Every row gives one point. Each copy is the shape, with its points in the same order, stretched, turned, moved and blurred by noise. Some copies are also mirrored. Which?

Shape, 7 rows:
[[-4.5 -2.1]
 [-0.7  4.7]
 [-3.9 -4.6]
 [ 4.3 -4.8]
 [ 0.3  0.3]
 [ 8.2 -3.6]
 [ 1.8  2.6]]
Copy 1 (7 x 2):
[[-4.6 -2.6]
 [ 3.7 -1.9]
 [-6.8 -0.9]
 [-2.3  6.7]
 [-0.3  1.4]
 [-0.4  9.1]
 [ 2.4  0.9]]
Copy 1 is: mirrored
Copy 2:
[[-3.2 -1.3]
 [ 0.2  6.6]
 [-3.0 -3.7]
 [ 5.5 -3.7]
 [ 1.1  1.3]
 [ 9.3 -1.7]
 [ 2.5  3.7]]
Copy 2 is: only turned

Shape, 9 rows:
[[ -0.5   5.2   4.3  -1.5]
 [  0.7  -1.8   2.4  -0.5]
 [ 11.5  -0.6   0.0  -1.8]
 [ -3.0   0.7  -3.0   3.5]
 [  1.4   2.8  -5.9  -0.6]
 [ -3.1   0.0   2.0 -10.2]
 [  1.4  -1.2   0.9   8.6]
 [  5.5   1.9  -7.0   1.1]
 [ -0.6  -4.2   3.7   0.0]]
Copy 1 (9 x 4):
[[-3.7  7.8  2.4  0.1]
 [-2.3  2.6 -3.2  0.7]
 [ 8.3  6.4 -4.9  2.1]
 [-2.8 -3.1  3.0  0.0]
 [ 3.3 -0.3  2.4 -3.0]
 [-4.5  6.9 -3.8 -8.7]
 [-1.5 -2.2  0.7  7.5]
 [ 6.9 -0.9  1.6 -0.8]
 [-4.0  1.4 -5.0  1.2]]
Copy 1 is: mirrored
Copy 2:
[[ 2.4  5.2  4.2 -0.5]
 [ 0.5 -1.6  1.4  0.4]
 [ 9.0 -2.2 -5.4 -1.1]
 [-4.1  2.5 -0.8  4.7]
 [-1.2  4.3 -5.4  0.7]
 [-1.9  1.8  2.7 -9.2]
 [ 0.5 -1.7  0.3  9.4]
 [ 1.3  2.7 -8.0  2.3]
 [-0.4 -4.0  2.9  0.7]]
Copy 2 is: only turned

Shape (12 x 8):
[[ -0.5   0.1   3.4   4.7  -1.8   4.0  -9.5  -3.6]
 [ -2.8  -9.4   8.2  -5.8  -7.4   4.0   1.0  -1.5]
 [  2.8   0.9  -0.2   2.4   2.6  -1.7   0.7   1.1]
 [ -1.2   0.7   2.3   1.2  -6.8  -0.7  -0.5  -5.5]
 [  7.0   6.7   2.7  -0.2   0.6  -3.7  -0.9   6.6]
 [  1.8   2.4  -5.4   1.5   2.4  -2.9  -2.5   1.9]
 [ -1.5  -2.2   3.2   4.1  -0.2   2.2   0.2  -2.9]
 [  0.2   6.6  -3.4   1.3   0.8   0.0  -3.6   6.0]
 [  3.2  -6.1   2.0   0.3  -8.4   4.9  -2.2  -2.8]
 [ -3.9   3.2  -0.6   2.9  -1.1   0.8   0.9  -0.3]
 [  3.2   7.1  -2.5   3.6   1.8   3.1   2.3   4.1]
 [  2.4  -5.2   6.9 -12.0  -4.7   5.2   2.5  -6.4]]
Copy 1:
[[  2.4   1.6   1.0   6.0   0.3   5.4  -9.2  -5.0]
 [  0.8 -11.2   4.1  -5.7  -6.4   4.2  -2.9  -3.5]
 [  2.2   1.5   0.6   2.5   3.9  -1.3   1.8   0.6]
 [  0.9   1.2   1.3   1.4  -7.0  -0.9  -1.7  -5.9]
 [  6.0   5.1   2.2   1.4   1.6  -2.2  -0.6   8.7]
 [ -0.1   4.7  -5.9   1.7   4.1  -1.8  -0.7   1.0]
 [  0.1  -2.3   4.0   3.9   0.7   2.0   1.0  -4.2]
 [ -0.2   6.0  -3.0   3.1   2.4   2.5  -0.9   5.3]
 [  6.9  -6.5  -1.4   2.2  -6.4   3.7  -3.3  -5.3]
 [ -2.8   2.3   0.3   3.7  -1.7   1.7   1.1  -1.1]
 [  3.2   5.8  -0.5   3.8   1.3   2.6   4.6   4.4]
 [  7.2  -5.0   4.1 -11.0  -4.9   3.6  -1.7  -5.2]]
Copy 1 is: only turned
Copy 2:
[[  0.1   0.7   7.2   6.3   1.5   5.6  -4.2  -3.3]
 [ -0.2   1.3  10.0  -8.1  -2.1   3.4   7.5  -5.1]
 [  0.9  -0.2  -3.4   1.5   2.4  -1.6  -0.3   1.5]
 [ -0.5  -0.8   3.2   2.0  -6.2  -1.6   0.4  -4.0]
 [  4.5   2.9  -1.8  -0.3  -0.1  -4.3  -4.1  10.8]
 [  0.6   3.6  -7.2   1.4   1.6  -0.5  -2.4   0.2]
 [ -1.1  -2.1   2.5   3.2   1.2   0.9   2.7  -2.1]
 [ -0.9   4.2  -4.8   2.3   0.0   3.0  -5.3   7.5]
 [  5.9   0.5   6.1   0.8  -5.5   4.3   2.7  -4.4]
 [ -4.8   0.6  -1.8   3.0  -1.1   0.3   0.0   1.4]
 [  0.2  -3.4  -7.8   3.5  -2.1   1.4  -1.9   7.4]
 [  3.5  -4.5   7.0 -11.5  -4.6   1.3   0.2  -7.4]]
Copy 2 is: mirrored
Copy 3:
[[ -1.4  -1.6   8.4   3.0  -4.4   0.0  -6.7  -3.7]
 [ -5.6  -4.9   3.6  -6.0  -6.3  11.1   1.3   4.1]
 [  2.1  -0.7  -0.7   2.2   3.4  -0.8   0.5  -0.3]
 [ -2.7  -0.5  -2.0   0.8  -5.3   4.8  -2.9  -4.8]
 [  5.6   6.3  -2.3   0.2   3.3  -0.5  -3.3   4.5]
 [  0.5  -1.0  -2.6   0.9   2.6  -6.9  -1.3  -1.1]
 [ -1.9  -3.1   3.4   3.5  -0.8   3.5   0.6  -2.6]
 [ -0.4   4.8  -0.1   1.9   0.4  -7.6  -1.2   1.9]
 [  1.4  -5.7   2.5  -1.8  -9.7   4.5  -0.8   0.4]
 [ -4.2   1.7  -0.2   3.6  -1.2  -1.1   1.2  -2.4]
 [  4.1   5.4   0.7   4.0   0.1  -4.7   4.1  -0.2]
 [ -0.2  -1.8   2.8 -13.0  -5.4  11.4   2.4  -1.8]]
Copy 3 is: mirrored
